Each row of a before or after table is a point. The points were changed in one or more steps. Then noise was added and the rows were shuffled. The steps act on how far a point lies along the listed directions, d1 being the first. What was done? A step turns or swaps two directions, mirrors them in a line or flattens them onto one, adds a multiple of one to another, or multiplies one. Angles are multiples of 10 degrees, from the lower direction toward the higher: turns from -170 to 170, lines from 10 to 170 but not 90. Use the fewest steps. Two steps may share a direction if one is a turn and the other turns, adds or multiplies; they go together, in the order done. Otherwise the lowest direction goes first.

Directions:
(1): |  .34 | -.36 |
(2): | -.36 | -.34 |
Before, 9 rows:
|  .16 | -.16 |
|  .04 | -.09 |
|  .08 |  .30 |
|  .48 | -.54 |
|  .26 |  .35 |
| -.61 | -.01 |
|  .09 |  .46 |
| -.09 |  .33 |
| -.68 | -.38 |
After, 9 rows:
| -.38 |  .23 |
| -.15 |  .32 |
|  .14 | -.72 |
|  .71 |  .30 |
|  .00 | -.14 |
|  .53 |  .42 |
| -.36 |  .04 |
| -.26 |  .10 |
|  .02 | -.25 |
Steps: mirror d1 and d2 in the line at 20 degrees

Directions:
(1): | -.36 |  .42 | -.24 |
(2): |  .46 |  .19 | -.34 |
(3): | -.16 | -.39 | -.43 |
Before (13 x 3):
| -.07 |  .00 |  .45 |
| -.02 | -.47 | -.72 |
|  .43 |  .27 |  .30 |
|  .29 |  .38 |  .13 |
|  .31 |  .11 |  .06 |
|  .16 |  .57 |  .03 |
| -.26 |  .49 | -.22 |
|  .19 | -.16 | -.08 |
| -.38 | -.07 |  .73 |
|  .13 |  .50 |  .14 |
| -.42 |  .75 | -.61 |
|  .32 |  .06 |  .04 |
|  .15 |  .30 |  .06 |
After:
|  .14 |  .16 |  .44 |
|  .22 | -.70 |  .29 |
| -.48 |  .09 | -.67 |
|  .21 |  .31 |  .35 |
|  .08 |  .07 | -.22 |
|  .27 | -.29 |  .23 |
| -.41 |  .16 |  .35 |
| -.81 |  .44 |  .38 |
|  .09 |  .26 |  .29 |
|  .53 |  .22 |  .25 |
|  .11 |  .40 |  .49 |
|  .20 |  .19 |  .03 |
|  .34 |  .21 | -.02 |
Steps: turn d1 and d2 by -60 degrees; turn d1 and d3 by -40 degrees

Directions:
(1): | -.68 |  .17 | -.22 | -.30 |  .25 | -.18 |
(2): | -.17 |  .26 |  .73 |  .03 | -.15 | -.26 |
(3): |  .39 |  .49 | -.22 |  .00 |  .17 | -.50 |
(4): |  .16 |  .34 |  .20 | -.23 |  .47 |  .52 |
(5): | -.21 |  .18 | -.06 |  .76 |  .23 |  .10 |
Before:
| -.05 |  .05 | -.17 | -.33 |  .07 |  .07 |
|  .16 |  .15 | -.55 | -.46 |  .29 |  .12 |
|  .18 |  .35 | -.29 | -.38 |  .23 | -.15 |
|  .41 |  .07 | -.51 | -.50 |  .31 |  .16 |
|  .11 |  .04 | -.02 | -.48 |  .11 |  .32 |
|  .28 |  .22 |  .11 |  .20 |  .22 |  .07 |
|  .56 | -.04 | -.45 |  .19 |  .00 | -.34 |
|  .12 | -.39 | -.13 |  .04 | -.09 |  .03 |
|  .37 |  .39 | -.11 | -.42 |  .27 | -.12 |
|  .41 |  .04 |  .14 |  .12 | -.10 | -.05 |
After, 10 rows:
| -.43 |  .29 |  .19 |  .30 |  .27 |  .02 |
|  .83 |  .08 |  .47 | -.99 | -.21 | -.16 |
|  .62 |  .09 |  .05 | -.66 |  .04 |  .17 |
|  .39 | -.07 | -.02 | -.46 | -.24 | -.12 |
| -.12 |  .40 |  .05 |  .35 |  .41 | -.08 |
|  .89 |  .04 |  .30 | -.89 | -.37 | -.10 |
| -.04 | -.23 |  .35 | -.08 | -.15 | -.11 |
|  .43 |  .35 |  .05 | -.57 |  .27 |  .08 |
|  .49 |  .06 | -.01 | -.44 | -.19 | -.34 |
| -.03 |  .04 |  .71 | -.22 |  .16 |  .34 |
Steps: turn d1 and d2 by -130 degrees; add 1.5 times d1 to d5; swap d3 and d4

Directions:
(1): |  .02 |  .16 | -.07 | -.04 |  .30 |  .13 | -.45 |  .18 |  .84 |
(2): | -.25 | -.19 |  .26 | -.04 | -.23 |  .85 |  .30 |  .21 |  .13 |
(3): | -.14 | -.18 | -.69 |  .03 | -.18 | -.03 | -.11 |  .70 | -.16 |
(4): | -.08 | -.54 | -.10 | -.45 |  .23 | -.32 |  .55 | -.02 |  .35 |
(5): |  .86 | -.08 |  .09 | -.30 | -.46 |  .03 | -.03 |  .16 |  .09 |
Before (11 x 9):
|  .18 |  .08 | -.37 | -.38 | -.20 |  .47 | -.14 |  .90 |  .39 |
|  .15 |  .34 | -.05 |  .11 |  .32 | -.65 | -.21 | -.52 |  .10 |
| -.52 | -.01 | -.43 | -.14 |  .49 | -.35 | -.06 | -.03 |  .43 |
|  .21 |  .39 |  .31 | -.01 | -.04 | -.16 | -.24 | -.58 | -.01 |
|  .18 |  .29 | -.71 |  .40 |  .08 | -.64 | -.74 |  .46 |  .17 |
| -.27 |  .05 |  .00 |  .29 |  .19 | -.35 |  .12 |  .27 | -.38 |
|  .38 | -.16 |  .00 | -.54 | -.06 | -.18 |  .28 | -.16 |  .07 |
|  .64 |  .36 |  .47 | -.05 | -.29 |  .75 | -.50 | -.13 |  .76 |
|  .37 | -.29 |  .07 | -.30 | -.24 |  .55 | -.13 |  .38 |  .59 |
|  .81 | -.10 | -.02 | -.44 | -.04 | -.56 |  .19 | -.26 |  .12 |
| -.11 |  .01 | -.18 | -.08 | -.17 |  .41 | -.21 |  .55 |  .42 |
After, 11 rows:
| -.06 | -.34 | -.20 | -.36 | -.22 |  .47 |  .38 |  .31 |  .36 |
| -.74 | -.07 | -.39 |  .54 | -.08 |  .63 | -.15 |  .70 |  .10 |
|  .05 |  .50 | -.10 |  .32 |  .18 | -.51 | -.49 | -.48 | -.31 |
| -.36 | -.09 | -.08 | -.29 |  .39 | -.26 |  .25 | -.31 |  .03 |
|  .02 |  .27 | -.72 | -.17 |  .23 | -.49 | -.33 |  .59 | -.06 |
| -.48 |  .03 |  .30 |  .08 | -.01 |  .66 |  .39 | -.21 |  .05 |
| -.75 | -.11 | -.07 |  .07 |  .58 | -.18 |  .39 | -.41 |  .04 |
|  .06 | -.10 | -.42 |  .00 |  .26 | -.74 | -.39 | -.02 | -.07 |
|  .04 | -.04 |  .28 |  .10 | -.07 |  .26 |  .14 |  .46 |  .05 |
|  .13 |  .11 | -.46 | -.04 | -.14 | -.33 | -.37 |  .42 |  .06 |
| -.25 |  .25 |  .38 |  .11 | -.10 |  .24 |  .06 | -.52 | -.17 |
Steps: flatten d1 and d3 onto the line at 70 degrees; turn d2 and d5 by 140 degrees
